Rows are points. Each copy is the shape, with its points in the same order, stretched, turned, moved and blurred by noise. Some copies are also mirrored. Which?
In the rows, 128 means zero.

Shape, 6 rows:
[[126 146  67]
 [ 67 115 153]
 [167 135  59]
 [142 146 163]
 [113 143 172]
 [107 100 186]]
Copy 1:
[[108 172  87]
 [ 74  84 109]
 [157 183  86]
 [141 123 171]
 [107 106 162]
 [131  74 150]]
Copy 1 is: only turned
Copy 2 (6 x 3):
[[165 135 196]
 [110 228 127]
 [171  83 197]
 [165 138  93]
 [151 175  89]
 [110 183  82]]
Copy 2 is: mirrored
Copy 3 (6 x 3):
[[ 91 161  74]
 [179 108 105]
 [ 51 148  82]
 [142 111 159]
 [168 113 152]
 [161  74 145]]
Copy 3 is: mirrored
Copy 4, 6 rows:
[[141 159  67]
 [ 77 190 182]
 [182 127  65]
 [ 99 108 155]
 [ 77 132 170]
 [ 99 147 218]]
Copy 4 is: mirrored

Shape:
[[144  73  77 101]
 [ 88 138 170 156]
 [149 176  87 126]
 [145 106 194 147]
 [ 87 113  91 143]
 [115 158 107  54]
 [190 184 144 160]
 [ 67  86 162 118]
 [157  93 142  68]
 [167 125 146 162]]
Copy 1 (10 x 4):
[[229 122 167 119]
 [ 95  71  71  95]
 [100 140 191 156]
 [117 135  66  48]
 [165  56 145 119]
 [138 134 132 233]
 [ 48 179 160  87]
 [170  54  49 112]
 [185 168 106 144]
 [115 144 133  53]]
Copy 1 is: only turned
Copy 2:
[[ 69 111 122 147]
 [191 156 144 134]
 [144 104 187 119]
 [154 112  75 126]
 [145 156 183 159]
 [ 90 130 142  74]
 [180  76 146 113]
 [134 171 109 134]
 [ 65  98  63  94]
 [159  94 118 141]]
Copy 2 is: mirrored

Shape (9 x 6):
[[ 79 114 128 135 161 154]
 [ 85 121 174   7 175 125]
 [103 124 103 146  95 148]
 [ 97 118 118 151 143  55]
 [ 75 116 116 144 152 151]
 [ 88 224 166  73  74 133]
 [113 116 172 125 146 161]
 [186 186 133 148 151 148]
 [ 92 135 121 136 133 136]]
Copy 1:
[[136 148  98 159 127 120]
 [104  94 191 220 117 116]
 [153 123  72 107 124 116]
 [159 162 104 134 199  74]
 [149 149  85 153 121 110]
 [129 110 155 100  58  58]
 [ 95 153 135 146 115 138]
 [156 157 185  83 125 158]
 [144 153 104 132 119 101]]
Copy 1 is: mirrored
Copy 2 (9 x 6):
[[144 109 134 146  93 106]
 [104  49  63  67  64  93]
 [144 144 129 163 130 162]
 [ 97 157 115 157 182  89]
 [145 122 128 153  98 105]
 [ 68 143  51 121  65 195]
 [128  99 156 110  97 135]
 [133 202 152  98  96 156]
 [126 136 121 147 108 131]]
Copy 2 is: mirrored
Copy 3 (9 x 6):
[[ 75 106 169 133 160 125]
 [134 103 218 151 238 180]
 [101 126 157 129  81 111]
 [136 120 128 122 156  38]
 [ 72 105 170 129 145 107]
 [146  72 195  43  97 193]
 [104 153 161 129 173 170]
 [145 108  55  82  97 179]
 [ 98 101 149 119 125 122]]
Copy 3 is: only turned
Copy 4:
[[116 140 159 139  55 153]
 [153 230 188 128  62  59]
 [110 112  97 140  87 116]
 [ 83 196 136  99 134 180]
 [108 136 146 137  50 157]
 [208 225  50 157 105  93]
 [142 130 163 167  98 120]
 [192 124 115  94 183 151]
 [124 149 123 132  83 145]]
Copy 4 is: only turned

Shape, 12 rows:
[[125  73 121 200 140 125  96 118]
 [148 104 132  85 106 156 137 130]
 [162 181 129 200 118 135 156 132]
 [120 135 152 154  85 163 124 145]
 [173  87 107 152  70 148 123  60]
 [ 85 147 139 111  83 127 132 121]
 [119 119  87 157 133 140 169  96]
 [153 120 163 129 155 116 156  93]
 [156 128 131 114  77 166  94  82]
 [ 98 166 109 123  94  93 175 134]
 [119 116 137 166 101  93  57 107]
 [131  88 116  90 117 159 104 107]]
Copy 1, 12 rows:
[[185 124 120 177 124  83 208 120]
 [ 91 107 167 102 152 144 159 107]
 [156 123  72 139  78 167 159  70]
 [178  86 147  86 120 138 160  98]
 [118 136 166 146  73 143 249 108]
 [141 116 179  94 106 122 107 123]
 [124 118 139 201 103 156 156  94]
 [ 56 102 109 130 107  98 131 107]
 [110 100 163  92  93 161 199 145]
 [135 170 154 134  98 131  91  89]
 [176 161 134 119  93  71 182 161]
 [101 103 174 127 148 137 173 147]]
Copy 1 is: only turned
Copy 2, 12 rows:
[[ 89 124 143 100  84  82  56  63]
 [134 107 105 171 147 132 140 105]
 [ 99 118 220  96 170 102 134  74]
 [ 84  97 162 158 127  92 162  74]
 [118 149  58 121 185 113  80  19]
 [104 126 119 129 140 106 190 117]
 [144 109 124  69 121 129 142  67]
 [116 167 153 104 139 187 134 100]
 [ 86 122  79 148 204 130 113  87]
 [146 136 154  99 148  79 211 127]
 [ 57 166 116 110 145  57  71 126]
 [120 101  68 144 134 136 107 116]]
Copy 2 is: only turned
Copy 3:
[[198 155  98 179  97 159 141 114]
 [ 93 111 135 105  85 134 126 102]
 [200 178  39 117 171 129 130 115]
 [122 164 104  95 163 176 155  86]
 [210 135 149 152  80 100 165  70]
 [ 93 111 139 108 188 133 179 130]
 [177 120 111 195 144  95 122 112]
 [177 103 126 127 112 125  84 161]
 [154 155 150  86  89 120 168  93]
 [ 99  89  85 138 208 107 175 153]
 [172 142 114 118 117 158 211 152]
 [106 116 161 130  59 127 145 111]]
Copy 3 is: only turned
Copy 4, 12 rows:
[[183 112 115  84  79  84 122 115]
 [142 151  94 164 108 140  88 135]
 [125 123  99  95 104 111 119 205]
 [147 167  82 112 108  90 114 172]
 [132 145  70  88 104 149 149 144]
 [118 172 114 114 156  92 103 130]
 [100 135 128 108  95 134 133 134]
 [107 107 113  97 109 151  80 119]
 [153 178  77 102 112 159 117 157]
 [ 87 147 132 145 157  95 121 147]
 [178 134 103  75 140  83 112 117]
 [157 165 111 134  97 152  95 107]]
Copy 4 is: only turned
